Each point is reached from the start by the listed moves, each made once or not at all, plus a little noise. Is the number of moves made odd or even? Then give how often each move was made.
In the rows, zero is written as 128.

Moves:
(1): [190 156 106 155 103]
(2): [126 204 135  78 114]
Start: [127 107 142 100 154]
Points:
[185 215 127  77 119] -> even (1, 1)
[128 183 151  54 139] -> odd (0, 1)
[126 109 145 102 156] -> even (0, 0)

Moves:
(1): [181 129 130 151 106 130 166 118 122 122 107 120 103 128]
(2): [106 214 143 138 121 139 138 124 150 153 111 124 137 117]
(3): [113 135 184 134 133  92 149 165 111 132 154 129  97 161]
(4): [107 111 114 231 134 115 112 132 127 118 135 160  87 131]
(5): [116 119 136 146 216  83 170 149 146 122 108 118 154 156]
(6): [116 139 151 122 136 171 159 115 111 120 129 124 121 120]
(7): [102 108  93 121  97 124 171  94 166 144 128 130 105 139]
(8): [119 148  95 106 135 162 151 188 114 122 122 130 103 100]
(9): [144 114 150 120 130 134 121 145 198 111 138 126 119 131]
(10): [171 137 126 123 161 165 122 127 125 189 155  94 125 127]
(11): [155 156  96 101 133 102 136  93 132 100 189 149 100 109]
Start: [ 53 103 128  95 117 142 125 128  86 129 115  45 124 106]
Points:
[ 26  84  95 167 230 205 230 180 174 156 138  30  41 106] -> odd (0, 0, 0, 1, 1, 1, 1, 1, 1, 1, 0)
[ 25 217 183 106 215  46 209 155 114 127 166  59  97 134] -> even (0, 1, 1, 0, 1, 0, 0, 0, 0, 0, 1)
[ 35  82 170 182 138 186 190 136 159 169 184  38  10 150] -> even (0, 0, 1, 1, 0, 1, 1, 0, 1, 1, 0)

Moves:
(1): [150 129 137 133 140 117 122 119 132 164 121 136 127 113 138 146 113 121
 125 133 145 126 110  96 115]
(2): [124 151 113 125 130 136 116 137 139 122 113 127 112 134 122 131 122 107
 116 112 131 124 140 112 127]
(3): [135 129 162 123 115 146 118 157 111 134 131 147 145 146 145 133 131 122
 126 132 124 129 135 108 142]
(4): [140 139 154 141 130 124 128 124 134 138 156 129 116 142 118 143 139 139
 127 118 127 140 123 133 115]
(5): [122 128 132 135 153 108 135 124 136 119 119 153 152 136 119 130 151 114
 108 117 127 155 124 116 130]
(6): [106 122 155 119 135 150 131 116 157 135 111 137 116 126 129 139 112 130
 119 117 129 134 141 130 104]
(7): [115 121 127 137 114 130 154 138 126 145 120 125 141 135 119 127 122 138
 136 112 129 140 152 138 125]
(8): [134 114 122 140 128 143 121 138 142 127 131 127 138 120 125 119 129 128
 131 127 143 139 125 135 125]
(9): [121 121 123 122 103  97 127 138 145 133 127 130 129 126 153 128 121 122
 126 138 122 137 145 125 125]
(10): [136 125 129 114 127 140 122 136 134 135 123 125 127 123 140 127 137 152
 139 109 114 133 112 141 125]
(11): [139 135 118 112 149 131 146 136 128 118 138 127 135 121 126 150 121 133
 122 148 126 124 134 135 124]
(12): [116 154 127 134 126 129 124 130 116 134 132 140 126 112 127 105 135 128
 145 120 108 132 131 120 114]
(13): [133 139 137 139 118 103 138 123 130 123 136  96 165 143 136 136 136 112
 119 110 128 126 117 115 120]
(14): [136 123 118 119 122 135 120 131 132 139 149 135 134 161 146 116 134 105
 148 125 121 139 120 157 129]
(15): [125 117 132 148 145 131 132 143 125 113 102 121 113 127 151 135 139 132
 158 143 113 132 141 129 109]
(16): [103 128 124 129 134 115 112 127 142 122 132 137 130 134 116 150 124 133
 149 138 128 109 133  95 125]
(17): [141 114 110 117 110 129 124 131 130 134 120 118 128 123 112 130 152 135
 129 129 114 139 138 114 105]
(18): [165 140 128 129 140 103 132 107 148 118 116 123 148 162 132  98 137 134
 132 132 120 121 142 128 132]
(19): [118 142 133 102 140 140 142 119 139 140 124 117 123 113 136 135 145 113
 153 134 131 111 135 114 146]
(20): [109 120 128 137 132 134 127 136 126 138 117 115 123 137 121 119 134 131
 119 159 125 110 125 128 124]
(21): [110 155 123 128 142 119 127 121 114 133 119 119 128 146 127 120 117 134
 131 142 158 154 114 117 123]
(22): [137 135 138 132 132 129 112 128 136 131 131 114 135 118  98 134  95 113
 127 123  85 154 124 117 153]
(23): [109 120 110 128 155 104  97 103 122 156 110 141 142 133 127 127 130 142
 118 148 155 110 175 134 122]
(24): [125 146 128 135 108 114 117 127 138 126 107 143 140 119 126 150 132 126
 128 152 132 134 124 164 115]
Start: [129 123 118 142 153 122 124 190 123 118 124 130 139 137 129 143 150 153
 122 103 131 120 148 108 122]
Points:
[ 40 234 126 143 249  67 117 145 196 171  48 171 177 194  85 176 179 165
 136 162 163 127 249  79  54] -> even (0, 1, 0, 1, 1, 1, 1, 0, 0, 0, 1, 1, 0, 0, 0, 1, 0, 1, 1, 1, 1, 0, 1, 1)
[ 84 144 104 170 151  60 116 196 209 131  46 172 196 201 147 128 191 147
 197 128 112 222 215 110  19] -> odd (0, 0, 0, 0, 1, 1, 1, 1, 1, 0, 0, 1, 0, 1, 1, 1, 1, 1, 0, 0, 1, 0, 0, 1)
[150 203 158 135 184  35 113 215 182 172  92 135 222 217 192 190 245 135
 205 178  92 167 147  37  34] -> even (1, 0, 1, 1, 1, 0, 0, 0, 1, 1, 1, 1, 1, 1, 1, 1, 1, 1, 1, 1, 1, 0, 0, 1)
[ 89 146 164 185 194  96 105 163 138 147 103 127 149 151 153 161 173 169
 141  91 124 125 206 100  37] -> even (0, 0, 0, 1, 0, 1, 0, 0, 0, 0, 0, 1, 1, 0, 1, 0, 0, 0, 0, 0, 0, 0, 1, 0)
[152 144 153 153 141  41  84 205 225 133  44 168 211 221 191 201 190  85
 143 118 102 160 194  31  35] -> odd (1, 1, 1, 0, 1, 1, 0, 0, 1, 0, 0, 0, 1, 1, 1, 1, 1, 1, 0, 0, 0, 0, 0, 1)
[ 83 176 106 159 202  91  69 161 165 151  67 119 198 150  72 133 151 116
  85  68 129 206 197  39  64] -> even (0, 1, 0, 0, 1, 1, 0, 1, 0, 0, 0, 1, 1, 0, 0, 0, 1, 0, 0, 0, 1, 1, 1, 0)
